Rows are points. The points of each table are mixes of a few directions, plus a little noise. How many directions does each table use, and how many do they share? Where both have some left over, give the other angles between the two spaces (their principal angles), to ten degrees, smallest first.
(in the rows, 128 means zero)

First (7 x 2)
[[ 77  65]
 [167 175]
 [103  96]
 [121 121]
 [148 151]
 [188 201]
 [ 93  85]]
Second (4 x 2)
[[ 83  71]
 [121 119]
 [120 121]
 [187 200]]
Directions: first 1, second 1, shared 1

First (5 x 3)
[[ 75 231  75]
 [114 155 114]
 [152  81 152]
 [158  69 158]
 [140 105 140]]
Second (4 x 3)
[[ 82 218  81]
 [162  61 162]
 [146  93 146]
 [122 141 122]]
Directions: first 1, second 1, shared 1

First (6 x 4)
[[ 80 123  82 140]
 [239 140 234  99]
 [ 80 123  82 141]
 [158 131 156 120]
 [142 130 141 124]
 [ 70 122  73 144]]
Second (6 x 4)
[[165  87 141 145]
 [134 155 147 110]
 [167 170 185  95]
 [127 201 165  84]
 [ 90  50  54 183]
 [ 84 105  77 151]]
Directions: first 1, second 2, shared 1

First (8 x 6)
[[187 120   7 151 115 146]
 [107 146 164 127 124 118]
 [106 117 146 115 103 149]
 [133 137 124 134 132 120]
 [114 148 170 130 145 104]
 [107 176 158 141 113 107]
 [128 125 149 124 151 115]
 [143  55 105 103 140 163]]
Second (7 x 6)
[[112  51 166  86 145 161]
 [113 174 150 143 118 106]
 [145  81 102 114 140 149]
 [138 174 110 152 125 105]
 [113 192 154 150 120  94]
 [148  77 111 112 154 142]
 [126 149 102 139  94 137]]
Directions: first 3, second 3, shared 3

First (7 x 8)
[[ 93 138  72 154 213 141  19 129]
 [112 133  87 151 176 141  55 130]
 [105 139 177  83 140 137 123 101]
 [198 118 172  74  73 145 186  97]
 [118 125  80 151 147  79 172 177]
 [138 121 157 130  75 125 176 126]
 [129 120 150 150  72 125 169 132]]
Second (9 x 8)
[[152 142 159 146 113  75 109  78]
 [107 128  99 116 127 167 131 177]
 [123 123 124 124 124 135 120 142]
 [100  62 124 109 159 194 144 189]
 [166 160 193 155 108  62  86  79]
 [119 129  88 120 129 123 154 105]
 [ 95 112  79 109 108 162 114 187]
 [176 141 181 158 123  29 123   7]
 [110 158 108 112 162 206 171 189]]
Directions: first 4, second 4, shared 0; angles 60, 60, 80, 90

First (8 x 9)
[[ 58  95 106 107 116 121 208 133 151]
 [134 153 127 161 164 136  90 164 117]
 [119 153 138 145 165 141 108 132 100]
 [139 119 123 126 106 127 141 127 144]
 [141  83 106  98  91  83 120 143 167]
 [161 164 140 164 140 158 105 135 116]
 [133 134 143 115 148 118  92 105  99]
 [139 124 141 110  95 140 161  83 128]]
Second (8 x 9)
[[155 140 131 144 119 141 122 132 133]
 [173 148 134 154 113 150 118 134 136]
 [121 125 127 124 130 125 130 127 127]
 [ 83 108 122 102 143 106 139 122 119]
 [187 154 135 162 108 157 114 136 139]
 [159 142 132 146 117 143 121 133 134]
 [139 133 129 134 124 133 125 129 130]
 [  7  75 113  58 169  69 156 111 105]]
Directions: first 4, second 1, shared 1

First (10 x 11)
[[125 142 117 129 127 134 134 130 152 116 106]
 [136  75 139  94 112  37  87 178  75 140 180]
 [124 120  94 111 112  83 132 121 145  76 158]
 [123 158 108 132 128 149 142 126 172 108  82]
 [135  99 149 112 124  83  98 173  92 160 137]
 [121 141  94 128 123 129 149  97 163  77 138]
 [129 117 132 128 127 122 127 118 112 127 154]
 [124 143 114 136 129 150 146 102 150 107 124]
 [135 155 188 176 163 249 143  99 104 214  85]
 [132 128 146 134 135 143 123 135 115 155 117]]
Second (10 x 11)
[[125 104 101 115 113  84 134  92 118  73 209]
 [129 132 133 130 131 136 126 134 130 138 113]
 [129 138 140 134 133 146 126 143 132 150  95]
 [129 137 138 133 134 144 126 141 132 148  97]
 [132 155 160 143 144 179 122 169 138 189  36]
 [127 124 123 126 126 120 129 122 125 118 142]
 [124  95  91 110 109  68 137  79 114  54 238]
 [133 157 162 144 145 181 121 171 139 194  31]
 [125 113 111 120 119 102 132 106 122  95 177]
 [127 123 123 126 126 120 128 121 126 119 143]]
Directions: first 3, second 1, shared 1

First (9 x 12)
[[124 105 138 150 113 200  84 152  99 164 175  41]
 [126 120 133 136 125 152 113 136 119 140 146 102]
 [134 125 133 138 159  90 143 129 153 126 130 193]
 [164 131  99 123 119 134 147 150 105 149 104 101]
 [224 149  54 114 148  55 219 167 121 154  40 190]
 [116 137 127 114 108 136 125 115 119 114 116 105]
 [ 64 120 175 133 120 158  79  96 142 101 176 114]
 [ 98 127 145 124 110 154 102 112 123 115 144  95]
 [102 137 149 120 151  76 140  95 169  89 122 213]]
Second (8 x 12)
[[145 121 139 129 139 147 158 138 158 110 158 188]
 [144 150 162 106 122  96  70 110  78 174  55  12]
 [143 121 139 147 172  85 129 139 147 151 127 178]
 [135 123 132 149 171  84 128 144 146 152 129 182]
 [ 97 120  92 140 116 104 105 110 101 133 120  84]
 [109 147 119 139 142 111 124 158 129 156 115 149]
 [142 112 133 115 108 146 128  96 121 101 138  96]
 [110 129 110  97  53 249 182 127 143  48 184 136]]
Directions: first 3, second 4, shared 1; angles 70, 90

First (10 x 12)
[[162 172 155 104  77 141 159 222 155 169 229 135]
 [136 138 136 122 116 131 136 151 135 139 152 130]
 [124 125 125 130 132 127 124 118 125 124 118 127]
 [116 111 118 136 146 123 116  93 118 113  90 126]
 [149 157 146 114  95 136 148 189 146 156 193 131]
 [129 129 128 128 129 127 129 128 128 128 127 127]
 [104  97 108 144 164 119 105  60 109  98  55 123]
 [121 118 123 134 139 126 121 108 122 119 107 126]
 [152 159 146 112  94 137 150 194 146 157 198 133]
 [ 88  77  95 155 187 114  91  16  97  78   7 120]]
Second (8 x 12)
[[181 147 144 139 166 137 147 101  85 218 151 160]
 [192 148 161 108 137 101 109 139 110 209 123 145]
 [ 64 144  96  77 122 113 113 179 134 108  80 106]
 [116 104 161 150 133 118 146  96 102 120 176 129]
 [141 126 155 136 115 105 121 114 127 125 128 120]
 [ 96 107  73 103 105 166 107 189 193  59 111 124]
 [100 140  86 138 107 146 126 129 163  68  79 105]
 [134 109 150 174 137 140 156  77 110 119 175 136]]
Directions: first 1, second 5, shared 0; angles 50

First (11 x 14)
[[134 101 166 141 130 233 132 112 128 159  54  97 139  70]
 [152 155 123 139  96  85 136 132 129  73 154 120 106 164]
 [125 108 124 123 128  82 107 129 114 108 156 120 110 161]
 [118 113 150 101 121 169 127 104 130 126  91  96 139  82]
 [125 120 163 120 127 244 146 105 141 163  46 102 158  41]
 [113 121 127  90 117  86 115 113 123  95 148 109 124 132]
 [163 152 137 172 106 156 149 138 135 111 112 126 114 138]
 [121  61 118 181 195 135  89 161  99 214 141 167 114 175]
 [105 141 125  73 116 105 131 107 137 105 134 115 145 100]
 [ 68 148  95  18 130  26 119 104 138 102 186 137 158 112]
 [183 188  80 249 142  87 157 203 133 153 186 221  99 233]]
Second (11 x 14)
[[126 136 140  97  84  78 124 104 110  61 146  87 125 136]
 [ 77  26 142  65 156  67  55  98  79 129 154  82 118 143]
 [165 222 117 185  93 152 191 154 145 126 125 170 151 128]
 [144 153 127 132 107 122 142 128 140  97 130 124 119 132]
 [ 89  89 155  81 121 127 106  94  91 134 116  88 158  93]
 [144 160 147 109 100 207 161 106 170 104  67 101 136  59]
 [110 170 135 162 113 137 159 138  81 182 134 163 200 114]
 [ 81  60 136 107 168 121  87 118  84 189 133 126 153 122]
 [133  84  96 155 184  85  90 161 133 157 170 166  81 197]
 [179 206  99 187  99  95 167 165 156  88 161 169 102 182]
 [160 103 116 128 179 218 123 140 217 142  71 134  67  99]]
Directions: first 4, second 4, shared 3; angles 70

First (9 x 18)
[[138 172 142  99 147 135 107 117 127 111 160 136 114 122 121 118 143 117]
 [102 126 127 116 123 124 138  89 164 154 128 152 163 146 131 101 130 146]
 [104 137 128 104 128 126 132  83 165 146 138 159 159 144 131  93 137 140]
 [122 101 114 160 115 120 148  85 143 207 111 115 135 163 151 149 112 196]
 [135 197 152  78 160 134  95  85 141 119 186 149 115 132 119  98 155 126]
 [145  46 104 197  97 123 157 249  68  71  50  82 110  84 124 182  93  79]
 [158 198 152  99 164 135  89  95 118 137 188 123  86 134 124 132 149 144]
 [137  96 118 156 114 125 141 167 105 119 100 108 122 117 129 152 113 118]
 [113  85 115 146 106 125 147 178 119  89  86 129 148 106 122 125 115  89]]
Second (9 x 18)
[[132 113 112 139 110 135 138 160 126 104 110 126 118 114 123 139 128 111]
 [138 193  82 103  90 172 133  60 219 163 173 167  77 154 130 137 177 187]
 [131 191 110  99 120 151 121  45 195 179 178 159 101 162 133 120 164 189]
 [117 114 175 126 173  94 111 118  81 143 128 110 169 133 132 107 103 122]
 [118  59 178 154 170  81 121 197  33  93  82  86 183 103 127 118  77  68]
 [132  92 114 151 107 130 143 193 106  82  90 117 125  99 121 145 118  88]
 [122 135 155 117 158 113 114  96 116 155 143 125 148 142 134 111 121 142]
 [130 119 123 132 121 130 132 143 125 117 120 126 125 122 126 133 127 120]
 [134 132 102 132 103 145 139 140 150 115 124 136 107 122 125 140 140 126]]
Directions: first 3, second 2, shared 1; angles 90

First (11 x 20)
[[144 104 152 144 113 157 108  87 132 122  92 121 107 120 150 154 137 105
  152 115]
 [122 174 128 125  98 168 110 126 137 141  97 167 133 167 130 110 104 120
  128 115]
 [109 102 105  85 141  83 115 103 183 108 117 123 121 134 118 142 112 155
  130 129]
 [ 90 168 104  92 140  85 143 163 156 140 150 157 160 157 135 101 114 163
   97 137]
 [129 140  96 108 125 131 119 136 136 119 129 134 123 146  71 109  97 139
  126 130]
 [109 174 166 158 130 127 164 173  96 167 156 152 170 130 210 113 166 122
  101 132]
 [118 153 194 182 133 132 169 159  82 170 154 136 166 107 249 133 193 107
  109 130]
 [136 107  89  95 124 127  99 102 159 100 107 120 101 139  54 130  88 139
  143 125]
 [156  82 109 128 136 130 118 111 118 101 131  91  98 103  65 140 119 123
  146 132]
 [150 115 121 141 128 146 127 129 104 119 135 111 114 115  89 126 124 118
  137 130]
 [146  89 145 150 141 124 137 119 106 121 140  96 117  92 137 149 154 116
  139 132]]
Second (11 x 20)
[[134 102  92  92 123 126  96  94 166  98 101 120  98 140  62 135  89 139
  146 123]
 [140 169 117 144 114 166 133 161  90 140 139 143 135 144  89  96 113 117
  121 129]
 [135 160  86 110 115 152 115 146 124 122 128 144 123 157  46  95  83 135
  125 128]
 [135 111 159 158 140 122 147 134 100 137 146 110 133  97 173 143 165 115
  128 131]
 [141  89 133 114 103 158  77  52 174 103  58 124  87 136 122 164 108 114
  165 106]
 [137  96 118 135 162  91 157 154 100 119 179  89 129  89 103 129 147 138
  119 147]
 [108 177 155 143 118 136 145 154 119 160 131 163 160 148 193 112 145 123
  108 125]
 [129 109 177 154 124 135 129 100 127 138 107 125 127 111 211 159 166 108
  139 119]
 [128  99 163 141 125 128 120  91 140 128 104 118 119 111 189 162 154 115
  143 120]
 [104 122  89  89 161  59 149 160 150 118 172 119 144 125  97 115 118 169
  104 148]
 [116 174 119 126 123 133 140 163 116 145 143 153 149 150 123  98 118 134
  109 131]]
Directions: first 4, second 4, shared 4

First (11 x 24)
[[103 121 177 109 146 157 162 125 106 143 126 124 152 140 117 149 132 116
  135 150 124 105 102 158]
 [101 120 181 107 147 160 165 125 105 144 125 124 154 141 116 151 132 115
  136 151 123 104 100 160]
 [110 123 162 115 140 148 152 126 113 139 126 125 145 136 120 143 131 120
  133 143 125 112 110 149]
 [111 123 161 115 140 148 151 126 113 138 126 125 144 136 120 142 131 120
  133 143 125 113 110 148]
 [168 139  51 159 100  82  74 133 163 104 132 134  90 110 146  94 121 146
  116  94 135 164 170  80]
 [126 127 133 126 130 131 131 128 126 129 128 128 130 129 127 130 128 127
  129 130 128 126 125 131]
 [109 123 164 114 141 149 153 126 112 139 126 125 146 136 120 144 131 119
  133 144 125 111 109 150]
 [140 131 105 137 119 114 111 129 138 121 129 130 116 122 134 118 126 134
  124 118 130 139 141 114]
 [191 146   7 176  84  56  43 135 182  90 134 138  68  99 156  75 118 157
  110  74 138 184 193  54]
 [103 121 175 109 145 156 161 125 107 143 126 124 151 139 117 149 132 117
  135 149 124 106 102 157]
 [145 133  94 141 116 108 104 130 143 117 130 131 111 120 136 113 125 136
  123 113 131 144 146 107]]
Second (10 x 24)
[[137 153 113 144 110 108 138 133 128 139 110 154 103 111 112 126 140  98
  124  92 152 137 140  93]
 [120 128 150 131 128 156 115 177 116 152 199  97 159 147 190 160  62 189
  150 193  46  83 119 164]
 [137 114 184  89 155 146 117 157 129 149 150 106 162 150 160 158 125 162
  153 165  95 128 123 170]
 [136 106 101 126 135 119 107  95 144  90 106 116 121 123 116 100 152 132
  114 109 153 159 134 128]
 [109 143 131 146 122 139 153 128 107 135 126 126 128 113 122 135 125 120
  132 121 123 117 111 119]
 [116 109 118 125 128 126 138  96 136 108 114 147 122 146  95 109 131 101
  105 138 155 108 128 136]
 [113 151 104 164 119 136 139 117 104 120 118 107 119  84 129 122 138 135
  133  90 128 148 109  99]
 [146 138  80 150 109  96 116 113 146 112 105 149  96 110 109 100 146 109
  111  86 162 156 152  88]
 [135 137 118 131 118 110 140 122 134 133 107 156 112 126 103 121 144  93
  118 106 158 132 138 107]
 [134  98 180  80 154 144 119 141 140 138 146 120 159 168 143 146 122 144
  136 178 109 114 131 179]]
Directions: first 1, second 5, shared 1

First (11 x 32)
[[146 140  99 164 102  98 114 139 138 141 111 127 103 168 118 106 138 130
  153 145 119 148 135 142 123  97 142 123 135 121 114 131]
 [139 139 186 120 150 137 152 132 124 166 123 128 149 141 145 177 132 152
  141 126 144 124 144 122 110 178  91 109 142 142 137 109]
 [104 131  56 184 101  93 103 170 168 150 115 108  88 166  72  54 122  93
  120 139 112 129 108 164 132  78 175 116 118 129 145 135]
 [129 129 135  76 111 144 118  87  86  67 149 167 135  83 153 151 114 131
  113 122 106 114 124 117 145 124 119 139 125 109  84 119]
 [118  79 148 109 190 174 153 112 140 114 143  87 167  75 149 129 140 127
  114 102 172 138 128  86 135 151 129 172 112 140 183 172]
 [137 132 130 139 126 122 130 132 131 139 121 125 125 143 129 130 134 135
  141 133 131 136 134 130 123 127 126 126 133 129 127 128]
 [103 103 110  95 139 155 123 109 120  77 152 128 138  70 127 110 116 106
   92 109 126 115 109 114 150 118 146 154 108 123 136 146]
 [ 96 127 138 106 139 143 133 136 129 126 143 131 136 104 112 130 108 111
   92 114 122  97 111 136 133 149 124 115 119 137 143 114]
 [167 165 147 145  94  96 124 129 112 154 105 156 112 182 143 160 138 158
  172 153 113 142 152 143 110 129 105 101 153 120  83  98]
 [124 141 136 132 121 121 128 138 129 143 125 134 124 141 121 134 123 129
  126 131 121 119 128 139 122 136 121 111 132 132 124 113]
 [143 120 125 140 133 126 130 125 133 130 121 116 129 136 138 126 141 137
  146 131 140 146 137 118 126 121 129 141 130 127 133 144]]
Second (11 x 32)
[[140 105 151 127 132  17 136 111  89   7 132 138  64 132 116 229 189 102
  235 148 152 127 115  99 197 179 132 140 114 165 138 111]
 [122 138 118 129 126 177 125 136 145 181 126 123 156 126 133  84 101 139
   81 119 117 128 134 141  98 106 126 123 134 112 124 136]
 [125 134 122 128 127 156 126 132 138 158 127 126 144 127 131 103 113 135
  101 123 122 128 132 135 111 115 127 125 131 119 125 132]
 [130 124 132 128 128 109 129 125 121 108 129 129 118 128 126 145 138 123
  146 131 132 128 126 123 140 137 129 130 125 134 130 125]
 [124 135 121 128 127 163 126 133 141 166 127 125 149 127 132  96 109 136
   94 122 121 128 132 137 106 112 127 124 132 116 125 133]
 [129 125 131 128 128 114 129 126 123 113 128 129 120 128 126 140 136 125
  141 131 131 128 126 124 137 134 129 129 126 133 129 125]
 [133 118 137 127 129  82 131 121 112  79 130 132 101 129 123 169 153 117
  172 136 138 128 122 116 156 149 130 133 122 143 132 121]
 [122 139 117 129 126 182 124 136 147 186 126 123 159 127 134  79  99 141
   76 119 117 128 135 142  94 103 126 122 135 110 123 136]
 [124 137 119 128 127 171 125 135 143 174 126 124 153 127 133  89 104 138
   86 121 119 129 133 139 101 108 127 123 133 114 124 135]
 [124 136 121 129 126 164 125 134 141 168 126 125 149 127 132  95 108 136
   93 121 120 128 132 137 105 111 127 124 133 116 125 134]
 [134 117 139 127 130  73 132 119 109  68 130 133  96 130 122 178 159 115
  181 138 140 128 121 113 163 153 130 134 121 147 133 119]]
Directions: first 4, second 1, shared 0; angles 70
